Each point is reached from the start by the listed moves, each made once or not at all, plus a little noise. Is the number of moves made odd or even? Then give how often each move was made.
In the rows, 128 means zero.

Moves:
(1): [187 132  84]
(2): [103 185 149]
Start: [103 111 105]
Points:
[158 116  59] -> odd (1, 0)
[104 112  99] -> even (0, 0)
[135 174  84] -> even (1, 1)

Moves:
(1): [178 142 121 116 113 137 137 133 146 124 149]
(2): [123 163 117 158 129 102 148 131 111 113 110]
(3): [132 166 184 135 158 154 144 135 135 128 116]
(4): [130 128 124 197 115 138 135 120 163 121 142]
(5): [136 127 117 119 157 130 144 108 142 106 132]
(6): [120 150 120 115 112 153 122 116 133 135 126]
(7): [116 128 130 121 100 139 169 112 125 109 138]
(8): [114 120 114 128 141 145 142 171 125 134 136]
Start: [120 106 123 108 141 136 145 134 131 127 141]
Points:
[161 179 153  74 139 209 221  98 172  90 161] -> odd (1, 0, 1, 0, 1, 1, 1, 0)
[101 121  97 162 124 189 160 156 169 131 162] -> odd (0, 0, 0, 1, 0, 1, 0, 1)
[114 105 110  92 142 150 204  99 141  87 156] -> even (0, 0, 0, 0, 1, 0, 1, 0)
[157 150 141 159 157 209 249 145 197  81 187] -> even (1, 0, 1, 1, 1, 0, 1, 1)

Moves:
(1): [176 134 117 133 102 134 111 134 138 137 120 119 122 123 135 115 154 133
 120]
(2): [119 169 112 146 121 107 103 130 138 126 135 128 115 151 129 131 133 122
 138]
(3): [146 129 157 129 139 137 119 158 131 132 150 129 142 133 148 138 107 118
 141]
(4): [104 130 125 173 120 139 134 122 154 116 122 152 132 122 107 125 129  85
 117]
(5): [141 123 113 107 165 139 160 149 121 147 116 127 133 145 123 110 147 122
 134]
(6): [135 127 115 109 146 162 123 120 137 162 141 139 125 129 124 126 132 117
 130]
(7): [119 152 138 124  91 127 192 131 153 134 138 144 148  99 113 146 132 139
 143]
(8): [120 147 116 116 113 161 117 141 139  92 125 146 125 114 108  95 139 139
 110]
(9): [149 107 139 125 131  98 114 135 170 128 111 144 120 132 109 119 129 133
 137]
(10): [125 108 131 137 125 127 129 142 114 140 125 129  96 110 120 132 127 136
 111]
(11): [136 139 129 120 153 109  92 119 110 119 168 133 138 134  80 120 158 112
 117]
(12): [132 129 116 132 123 150 132 128 107 113 112 177 135 141 141 133 128 147
 125]
(13): [118 136 113 155 127 129 106 140 148 148 151 110 152 115 151 126 150 154
 114]
(14): [ 86  95 126 113  89 130 120 173 109 167 148 125 144 152 149 132 175 121
 139]
(15): [121 106 111 138 147 126 140 125 145 120 165 135 110 126 142 119 128 130
 142]
(16): [122 113 106 121 107 128 128 148 149 116 132 118 126 128 104 171 127 111
  98]
(17): [107 122 147 134 142 146 114 120 117 115 111 136 106 133 122 147 165 132
 141]
(18): [129 114 119 158 128 127 118 122 125 119 125  97 130 134 109 126 114 166
 167]
Start: [173 100 139 126 119 111 142 136 131 119 156 128 133 116 138 133  90 108
 141]
Points:
[185 110 152 238 103 134  74 171 151 106 148 122  83 124 111 150 121 103
 182] -> odd (1, 1, 1, 1, 0, 0, 0, 0, 0, 1, 0, 0, 0, 0, 0, 0, 1, 1)
[196  42 142 145 101  93 170 243 198 179 237 184 140 111  84 110 193  58
 163] -> even (1, 0, 1, 1, 1, 0, 1, 0, 1, 1, 1, 0, 0, 1, 1, 0, 0, 0)
[209  96 148 133  47 104 104 235 174 174 229 184 211 121 143 138 196 142
 153] -> even (1, 0, 1, 0, 0, 0, 1, 0, 1, 0, 1, 1, 1, 1, 0, 0, 0, 0)
[133  69  58  75 148 159  78 214 168 120 214 232 101 194  60 126 242  86
 147] -> odd (0, 1, 0, 0, 1, 1, 0, 1, 1, 0, 1, 1, 0, 1, 1, 1, 1, 0)
[ 76   7  80 172 101 183 148 226 153  99 174 141  84 125  67 138 186  98
 149] -> odd (0, 0, 0, 1, 1, 0, 0, 1, 0, 1, 0, 0, 0, 1, 1, 1, 1, 1)

Moves:
(1): [143 118 147 133 142 115 118 135 106 138 106 124 134 147 132 117 119 120
 120 129 119 145 127 137 145 126 130]
(2): [121 142 117 126 129 131 128 144 122 128 158 117 139 126 110 130 111 139
 133 120 137 116 135 123 132 124 148]
(3): [104 132 129 130 117 138 135 136 111 121 121 121 142 130 139 128 122 127
 134 129 114 116 119 125 115 131 123]
(4): [123 135 121 135 131 122 149 127 126 143 128 131 137 135 131 125 134 135
 136 127 136 127 135 129 134 136 122]
(5): [115 128 141 111 118 152 106 131 127 119 123 120 139 140 149 120 110 118
 138 101  98 136 143 115 121 142 129]
(6): [128 130 142 142 117 137 122 116 135 129 132 132 135 141 131 129 130 122
 130 112 122 110 125 119 127 120 116]
(7): [126 120 137 128 142 124 107 128 155 112 147 122 130 123 150 123 132 134
 145 136 119 131 120 111 134 140 104]
(8): [144 136 127 112 130 133 132 114 117 143 136 107 129 102 141 148 106 130
 121 132 123 118 143 108 126 126 144]
(9): [131 142 135 120 136 129 124 124 139 129 132 118 140 137 130 127 129 112
 125 129 129 113 131 138 128 137 127]
(10): [127 129 135 142 132 134 130 123 113 139 144 122 126 134 131 124 128 131
 138 119 116 112 126 147 131 130 116]
(11): [137 129 121 132 131 134 123 129 138 122 118 131 128 131 139 118 139 136
 131 124 132 139 121 123 134 132 120]
(12): [111 123 110 160 121 140 116 122 131 156 148 127 129 126 123 122 110 112
 134 133 122 119 133 122 132 135 139]
(13): [118 124 130 116 124 132 123 138 124 129 139 123 138 115 134 152 116 109
 143 136 114 118 122 138 132 118 145]
(14): [123 121 131 119 113 122 132 120 143 128 119 124 143 144 123 121 129 132
 141 139 129 133 114 152 123 118 127]
(15): [136 115 128 135 122 132 123 148 123 129 127 113 124 154 125 147 115 131
 135 119 118 132 136 129 123 129 129]
(16): [117 114 111 127 150 134 136 146 160 118 137 131 157 142 110 132 128 118
 121 126 126 132 131 144 117  98 127]
(17): [121 166 154 112 120 119 119 150 160 136 128 116 125 138 148 163 141 130
 123 109 131 130 109 133 121  97 110]
(18): [131 132 132 130 131 132 122 137 128 134 126 134 139 125 127 130 131 137
 117 139 130 117 139 128 129 147 131]
(19): [129 132 129 135 133 112 106 124 134 126 121 132 133 137 137 128 125 134
 136 126 124 136 135 131 114 133 121]
(20): [131 118 135 133 142 137 142 119 103 142 140 141 142 123 121  92 126 116
 135 115 141 122 119 122 124 146 111]
(21): [109 120  92 107 145 122 172 133 139 118 127 132 125 129 110 134 138 148
 143 109 124 138 107 136 120 136 142]
(22): [145 129 110 139 105 110 129 135 137 145 127 114 131 115 122 138 124 130
 126 127 124 130 147 107 127 151 123]
(23): [125 104 124 130 122 133 112 145 129 124 121 130 136 140 112 109 138 117
 135 137 119 137 133 107 119 131 134]
(24): [113 124 129 112 134 142 129 142 121 122 128 123 126 122 114 148 134 126
 132 132 118 125 123 118 132 133 119]
Start: [145 117 105 120 135 111 132 153  99 141 122 115 130 104 135 138 125 103
 121 122 145 144 124 135 144 135 141]
Points:
[102 108 124 138 157 144  88 171 138 177 114 103 232 195 134 129  94  61
 144 106  90 133 152 161 140 150 120] -> odd (1, 0, 0, 1, 1, 1, 0, 0, 1, 0, 0, 1, 0, 1, 0, 1, 0, 1, 1, 0, 0, 0, 0, 1)
[121 113  98 158 138 100  97 140 146 172 146 118 174 127 160 119 120 120
 165 156 134 140 130 138 143 178 116] -> even (0, 0, 0, 1, 0, 0, 1, 0, 0, 0, 0, 1, 0, 1, 0, 0, 0, 1, 1, 0, 0, 0, 0, 0)
[166 118 132 108 139 134  30 191 123 147 131  53 204 132 165 140  87  96
 143 100  73 133 179  37 151 212 121] -> odd (1, 1, 0, 0, 1, 1, 1, 1, 1, 0, 1, 0, 0, 0, 0, 0, 0, 1, 1, 0, 0, 1, 1, 1)
[114 101 109 145 130 106 128 216 111 234 138  75 214 192 108 168 114  73
 194  85  82 114 111 153 131 183 105] -> odd (1, 0, 0, 1, 0, 1, 0, 0, 1, 1, 0, 1, 1, 1, 1, 0, 1, 1, 1, 1, 1, 1, 1, 1)
[104 124 133 117 141 132  59 220 162 175 126  53 236 176 222 196  60  86
 174 107  59 153 132 141 126 124 120] -> odd (1, 0, 1, 1, 1, 0, 1, 1, 0, 0, 1, 1, 1, 1, 1, 1, 1, 1, 1, 0, 0, 0, 0, 0)
[135 109 163 130 156 120  79 232 122 180 162  79 249 218 112 148 100  59
 159  84 106 108 115 192 115  96 119] -> even (1, 1, 0, 0, 0, 1, 0, 0, 1, 1, 0, 0, 1, 1, 1, 1, 1, 1, 1, 1, 0, 0, 1, 0)
[137 119 122 175 176 120  96 215 158 189 151  87 178 181 169 158 120 109
 139 105 114 150 123 158 162 129  88] -> even (1, 0, 0, 1, 0, 0, 1, 0, 0, 1, 1, 1, 0, 0, 1, 1, 1, 1, 0, 0, 0, 0, 0, 0)
[110  61  58 120 164 131 109 201 142 173 101 104 242 174  91  84 113  69
 164  95  84 174 133 121 119 209 128] -> even (1, 0, 0, 0, 1, 0, 0, 0, 1, 0, 1, 1, 0, 1, 0, 1, 0, 1, 1, 1, 1, 1, 1, 1)

Moves:
(1): [139 128 134 131 127 130 120 119 135 125 124 123 120 124 137 131 124 126
 125 123 123 124 120 135 135 138]
(2): [137 127 138 135 135 126 119 126 139 123 119 139 128 135 130 125 146 133
 129 129 121 131 123 124 123 136]
(3): [128 136 122 133 137 127 131 136 111 123 134 139 127 114 122 137 136 134
 142 137 116 131 118 130 129 117]
(4): [116 131 115 127 117 126 127 137 126 132 130 130 124 122 131 132 134 123
 123 126 134 146 121 119 131 127]
(5): [124 119 116 130 137 145 123 137 114 130 114 136 125 129 118 140 139 133
 115 125 120 133 127 120 131 138]
(6): [126 129 126 131 130 108 133 134 125 125 122 115 124 110 132 125 126 121
 124 120 120 127 130 132 131 123]
(7): [135 137 132 136 131 131 140 119 138 114 122 118 120 111 121 133 122 111
 120 136 116 137 119 129 117 130]
(8): [120 128 126 126 140 127 136 134 125 130 133 132 128 135 138 126 125 140
 122 138 123 138 122 134 126 132]
(9): [142 133 126 130 142 139 117 116 134 125 116 120 134 126 135 129 120 127
 127 140 116 132 142 136 117 112]
(10): [125 126 120 121 122 125 119 118 130 128 122 131 130 125 131 141 120 129
 130 128 133 128 128 123 128 135]
(11): [130 128 112 128 124 135 117 133 121 120 118 122 125 139 125 143 135 134
 122 130 134 134 119 133 115 126]
(12): [126 120 127 120 120 128 118 125 135 126 135 133 123 138 130 126 129 126
 135 112 124 140 130 126 128 127]
(13): [119 139 129 118 123 134 152 135 127 128 119 126 138 119 131 130 132 132
 134 129 143 116 142 119 147 131]
(14): [125 126 124 132 127 121 125 136 132 128 133 127 127 124 112 129 141 141
 133 136 121 126 131 125 118 132]
(15): [126 131 122 125 125 135 129 135 147 134 116 139 136 123 104 128 147 136
 132 120 111 102 109 131 120 131]
(16): [133 133 132 124 124 128 129 145 122 129 123 147 113 131 153 135 133 129
 117 127 119 128 134 119 123 131]
(17): [141 120 126 119 121 124 120 126 143 128 105 123 115 135 125 135 119 125
 128 137 129 132 120 122 133 133]
(18): [115 129 120 145 117 126 115 127 122 117 141 121 123 122 126 120 132 102
 137 136 118 120 131 125 121 109]
(19): [131 118 125 127 133 127 130 117 131 133 131 123 120 126 117 120 133 124
 133 122 134 129 133 131 118 130]
(20): [135 125 114 124 129 150 133 142 132 126 134 133 143 118 130 133 130 120
 119 136 125 129 112 135 123 139]
(21): [120 127 122 121 123 120 123 125 121 141 134 117 129 143 126 123 139 122
 141 124 126 111 136 105 137 123]
(22): [142 141 113 136 134 113 138 122 136 133 134 133 129 110 123 112 110 133
 123 122 135 135 111 137 126 134]
(23): [133 125 112 132 126 116 151 114 128 132 124 119 136 135 113 144 130 129
 140 150 138 122 142 142 132 123]
(24): [129 122 125 119 120 121 120 124 127 126 126 126 126 125 134 121 129 124
 123 121 126 126 130 129 138 129]
Start: [135 134 111 124 127 119 118 133 135 120 129 132 126 122 114 119 122 141
 126 128 129 143 136 132 121 125]
Points:
[133 129  52 133 114 133  70 171 148 106  91 161 126  75 115 139 184 124
  98 135  57 135 119 115  87 133] -> even (0, 1, 0, 1, 1, 1, 0, 0, 1, 1, 0, 0, 0, 1, 1, 1, 0, 1, 0, 1, 0, 0, 0, 1)
[132 120  16  82 105 142 129 159 126 136  66 151 113 116 101 188 177 153
 123 152 113 123 102 109 140 160] -> even (1, 0, 1, 1, 1, 0, 0, 1, 0, 1, 1, 0, 1, 0, 1, 1, 1, 0, 1, 1, 1, 0, 1, 1)
[126 122  35  89 111  73 141 132 159 146  81 126 126 109  66 133 143 169
 143 126 113 113 130 111 150 153] -> odd (0, 0, 0, 0, 1, 1, 0, 1, 0, 1, 0, 1, 1, 1, 1, 0, 1, 0, 0, 0, 1, 1, 1, 1)
[109 121  82 127 135 123 108 149 116 104 134 154 111 111  93 111 182 150
 147 133  94 153 144 114 121 125] -> even (0, 1, 1, 0, 1, 0, 0, 1, 0, 0, 0, 1, 1, 1, 0, 0, 0, 1, 1, 0, 0, 0, 0, 1)
[147 136   7 121 118 111 123 138 130 119  83  87 126  94 118 140 125 112
 106 164 120 148 122 134 144 120] -> odd (1, 0, 0, 1, 1, 1, 0, 1, 1, 0, 1, 0, 1, 0, 0, 0, 1, 1, 0, 1, 1, 1, 1, 1)
[130 122  59  97 116  82 147 116 132 133  86  89 121 135 101 156 127 145
 150 153 155 130 154 118 135 129] -> odd (0, 0, 0, 0, 0, 1, 0, 1, 0, 1, 1, 0, 1, 0, 0, 0, 1, 0, 1, 0, 1, 0, 1, 0)
[147 137  68 122 113 122 147 157 164 115 113 145 120  88 107 151 159 140
  99 161  81 142  97 148 104 158] -> even (1, 0, 0, 1, 0, 0, 1, 1, 0, 0, 0, 0, 0, 1, 1, 1, 0, 0, 0, 1, 0, 0, 1, 1)
[149 109  63 109 118 102  81 123 167 116  51 111  98 110  51 144 184 133
 121 120  85 124 107 100  94 154] -> even (0, 1, 0, 0, 1, 1, 1, 0, 0, 1, 1, 0, 0, 1, 1, 0, 1, 0, 1, 0, 1, 0, 0, 1)
[141 137  79 151 139 117 148 136 124  91  82 117  90 101 118 154 164 118
 107 158 103 146 145 139 104 137] -> even (1, 1, 0, 0, 1, 1, 1, 1, 0, 0, 1, 0, 1, 0, 0, 1, 0, 1, 1, 0, 0, 0, 1, 0)
[137 122  71 134 114  93  94 127 170 107 115  99  97  89 106 126 150  95
 128 156  87 158 100 108  97 147] -> odd (1, 1, 0, 1, 0, 1, 1, 1, 0, 1, 0, 0, 0, 1, 0, 0, 1, 1, 1, 1, 1, 0, 0, 0)
[152 138  66  95  83 110 125 124 176 119  69 121 102 132  83 180 156 143
 146 143 109 106 132 104 119 148] -> even (1, 0, 0, 0, 0, 0, 1, 0, 0, 1, 1, 1, 1, 1, 1, 1, 1, 0, 0, 0, 1, 0, 1, 0)
[105 148  75 127 145 115 141 189 129 122  98 163 130  81  80 135 199 181
 128 135  85 140 105 112 127 139] -> odd (0, 1, 1, 1, 1, 1, 0, 1, 0, 0, 0, 0, 1, 1, 1, 0, 0, 0, 0, 0, 0, 0, 0, 0)
